Each wall is flat, endless, passes through zero and stands at right angles to its row. A trip goes straight from one point to another. Which walls does it cross, in order?
(in the rows, 128 means zero)

Walls:
(1): [160 141]
(2): [136 148]
(3): [157 120]
(4): [166 100]
(5): [131 162]
(6): [104 117]
(7): [111 121]
(8): [165 113]
(9): [137  93]
(10): [120 102]
Trips:
[117 111] to [ 77 142] => 4, 9, 5
[123 173] to [146 129] => 3, 8, 4, 9

Walls:
(1): [130 148 142  98 102 150 112 143  95]
(2): [117 164  95 137 127 114 131 161 113]
(3): [115 104 203 136 150 157 132 167 136]
(4): [150 168 135 165 118 125 118 140 172]
(5): [197  95 117 119 155 137 134 126 180]
(6): [ 92 139 113 106  67 169 129 144 112]
(7): [153 131 137 112  90 128 129  57  95]
(8): [134 118 141 143 107 125 110  92 114]
Trips:
[146 126 168  91 171 102 117 109 133] to [144 157 114 122 134 113 102 160 130] => 8, 1, 7, 4, 2, 3
[156 168 140 136 152 116 135 109 119] to [ 88 159 136 146  97  99 179 161 186] => 8, 5, 7, 3, 6
[107 123 178  82 157 153 101  96  98] to [141 113 111  95 149 140 131 144 147] => 6, 5, 8, 7, 1
[ 97  83 175 126 149  86 166 164 104] to [ 98 158 156 156 154 129 134 158 115] => 2, 4, 1
[144 155 110 150 141 101  91 143 132] to [154 156  61 160  69  78  91  80 135] => 8, 7, 5, 6
[189 172 107 122 142 106 197 148 151] to [ 95 159 128 153 154 110 130 130 163] => 5, 3

Walls:
(1): [ 70 114  88 108 137 104 176 162  60 139 103 153 135 155 165 123 129 123
 116 155 170 125 118 159]
(2): [121 131 150 122  93 154 103  91 136 105 189 157 147 107 128 182 110 115
 188 168 117  99 149 140]
(3): [141 131 119 114 160 156 143 116 171 132 114 121  76 133 161 116 127 174
 157 130 111 122  72 134]
(4): [171 140 155 126 102 142 157 100 119 114 139 121  87 123 138 107 154 162
  73 141 111 129 113  65]
(5): [138 175 162 155 144 126 152 122 112 131 128 109 122 173 127 115 124 126
 146 124 150 147 122 151]
(6): [108  85  87 108 118 185 156 115  93 158 121 160 125  90 116 135 115 118
  92 101 149 119 103 128]
(7): [147 125 153 162 107 172 137 140 102 154 146 199 162 150 125 129  86 112
 124  87 134 135 136 113]
(8): [114 122 118 125  77 156  77  83 122 129 158  82 141 156  79 122 110  83
  93  97  52  85 126 143]
Trips:
[150  89 114 140  80  91 191 124 135  84 131 106 137 105 167 141 156 124
 151 136 109 132 102  84] to [138 143 154  45 105  85 147 122 121  96 138 112  76 129 149 158  95 111
 145  66 125 124 142  92] => 1, 8
[ 90 138 151 146 190  96 142 148  59 184 126 111 130 133  98 122 116 114
 132 117 151 177 115 144] to [115 161  91 153  72 106 164  88 112 128 117 173 180 116 120  71 141 175
 138  86 142 117 118 104] => 4
[104 124 105 129 145 122 167 139 137  94 199 119  72 176 106 111 165 151
  94 151 109 157 109 120] to [111 158  84 127 145 208  88 142 105 137 110 129 153 137 116 113 101 148
 143 136 161  84 111  85] => 6, 7, 5, 4, 2
[174  73 136 120 145 142 106 131  63  90 144 135 115 136 151  73 108 107
 102 157  79 139 132 123] to [154 101 118 165  63 157 150 139 109 121 147 155 120 113 129 102  82 127
 152 124 190 160 107 133] => 2, 8, 5
